Every row gives one point. Examples show where two turns around zero, p and q, send a point. Where does a point land after both, in the order given? Backwards means that the second turn is done in reverse. Each puzzle has new turns, and all numbers are rounded.
(in the rows, 128 means zero)

Turn p:
[128  85 149] -> [109  94 155]
[126 144 134] -> [131 145 131]
[132  97 161] -> [115 106 166]
[ 94 170  95] -> [118 170  81]
[163 142 137] -> [164 131 142]
[125 130  92] -> [132 122  92]
Turn q:
[128 148 164] -> [131 138 168]
[112  99 113] -> [107 108 107]
[134 164 138] -> [141 158 146]
[ 99 103  73] -> [ 96 124  69]
[128 124 121] -> [127 126 120]
[168 130 159] -> [167 114 158]
Where do these land?
q, then p: [121 110  97] -> [122 116  94]
q, then p backwards: [119 127 148] -> [125 118 147]
p, then q: [133 108 182] -> [114 110 181]
p, then q: [125 183 109] -> [159 174 112]
q, then p: [144 112 104] -> [139 105 107]

Turn p:
[147 113 141 123  98 156] -> [147 111 145 127  95 150]
[ 94 131 137 137 147 185] -> [ 89 100 109 132 131 176]
[163 149 115 131 100 147] -> [162 147 120 140 101 150]
[113 157 107 134 138  70] -> [115 173 113 132 148  81]
[115 120  89 129 132  83] -> [130 137 102 122 137  74]
[ 88 124 151  98 150 154] -> [ 85 110 132  93 139 154]
[171 141 132 135  93 144] -> [166 142 140 146  97 150]
[125 109 145 115 170 145] -> [121 100 136 112 164 147]
[136 109 135 150 125  67] -> [136 134 154 148 140  70]
Turn q:
[ 82 109 126 140 113 148] -> [ 86 121 134 141 109 157]
[147 122 128 126 104 133] -> [145 121 123 126 103 126]
[124 141  99 138 124  91] -> [121 119  93 148 144 105]
[168 122 169 168 127 156] -> [176 130 176 154 112 141]
[106 121 153  53 145 119] -> [ 94 145 142  57 132 105]
[155 122 112 132 131 144] -> [157 118 120 124 129 145]
[131 204 138 142 149 118] -> [143 192 119 156 162 109]
[111  83  99 126 132 115] -> [103  79 117 119 134 137]
Where do these land?
q, then p: [128 165 153 161 154 150] -> [120 152 139 166 152 166]
p, then q: [126 126 135 123 116 145] -> [126 129 131 124 108 137]
p, then q: [107 114 156  96 159 116] -> [ 98 136 154  89 147 121]
q, then p: [ 82  93 134 138 128 152] -> [ 83  95 134 125 106 148]
q, then p: [160 117  91 147  84  86] -> [171 106 109 149 113  71]
q, then p: [107  88 106 124 120 104] -> [112  88 119 112 120  98]
p, then q backwards: [148 173  86 112 101 100] -> [151 191 132 102 102 136]
q, then p backwards: [159 130 141 146 171 170] -> [185 138 158 114 149 140]
p, then q: [137 146 150 105 118 128] -> [133 161 137 116 115 126]

Turn p:
[164 169 157 152 122 140 166 114 117] -> [148 130 186 138 117 154 139 123  89]
[161 142 148  98 149 121 105 131 105] -> [148 129 145  93 117 120  96  96 127]
[126  96 132 136 173 181 160 132 158] -> [ 99 141 117 130 195 170 125 119 106]
[147 169 132 138 109  95  87 132 123] -> [165 133 151 127  84 118 111 139 159]
[159  95  82 151  87 123 158 119 146] -> [167 100 104 150 154 121 158 173 102]
[129 139  92 113 116 107 100 153  72] -> [134 130 105  95  78  92 103 150 117]
[ 86 100 130  95 166 106 165 147 147] -> [ 72 134 125 137 175  84 124 114 130]
[ 98 140 159 135 127 178 161 138 153] -> [ 82 140 155 126 149 170 162 129 127]
[ 98 112 143 130 145 112 117  88 137] -> [117 128 110 164 127 125 130  88 147]
[142 117  84 157 119 120 123 123 136] -> [157 131 100 150 131 127 125 162 121]
[ 91 143 135  95 108 143  83 101 146] -> [124 146 108 111 105 134 163  99 181]
[135 114 143 138 113 110 112 159  98] -> [121  91 132 116 104 122 100 144 131]
Turn q:
[152 124 101 124 143 122 117 137 115] -> [146 110 124 118 138 101 121 128 146]
[126  84 117 117  95 156 116 144  78] -> [130  81 114 133 144 111 108 157  75]
[114 168  81 107 131 103 117  77 121] -> [113 163  81 120  98  77 125 110 148]
[ 86 154 142 124 135  96 105 135 133] -> [ 85 160 137 110 117 131 114 148 147]
[120 126 163 119 124 160 118 155 128] -> [137 130 151 131 132 159  98 143 105]
[130  97 118 134 126 151 162 158 167] -> [160 104 123 109 129 175 158 133 122]
[107 139 147 143 163 130  84  97 103] -> [ 99 164 119 148 167 115  90 125 141]
[125 151 124 197 146  95 186 141 136] -> [133 156 153 139 144 128 211 150 161]
[159 116 143 175  89 146 122 119 172] -> [135  97 126 188 113 172 145 123 146]
[167 128 124  94 144 156 144 140 114] -> [178 118 143 114 131 113 113 106 109]
[122 119 149  74 112  92 136 106 141] -> [ 90 123 137  99  94 127 124  85 109]
Where do these land?
p, then q: [157 114 150 161 150 157 101 142 151] -> [163 127 114 140 151 158  80 124 135]
q, then p backwards: [132  97 130 115 170 149 125 178 154] -> [184 117 147 121 126 164 105 152 149]
q, then p: [170 167 113 132 101 139 142 121 106] -> [164  91 155 157 113 120 120 151 122]
p, then q: [ 84 143 136 128  86 111 156  92 128] -> [111 134 134 142 120 138 199 136 106]
q, then p: [108 154 101 150  89 110 103 116  94] -> [109 123 129 152 110  96 118 185 148]
p, then q: [131  93 131 119 102 110 128 142 147] -> [124 102 127  97 148 145 144 118 141]
q, then p: [157 135 134  92 144 127 106 109 136] -> [162 125 112 139 115 131 136  99 156]
p, then q: [158  87 159 125 172 154 119 153 105] -> [119 125  92 119 162 122  62 114 116]
q, then p backwards: [ 61 165 114 118  99 129 145 111 122] -> [ 88 158  72 134 129 152 133 134  92]
p, then q backwards: [111 141  81 144 114 123 147  83 114] -> [118 154 110 145  94 152 164  95 116]
q, then p backwards: [140 112 159 124 181  99 136 163 151] -> [150 145 179  98 131 154 124 151 165]
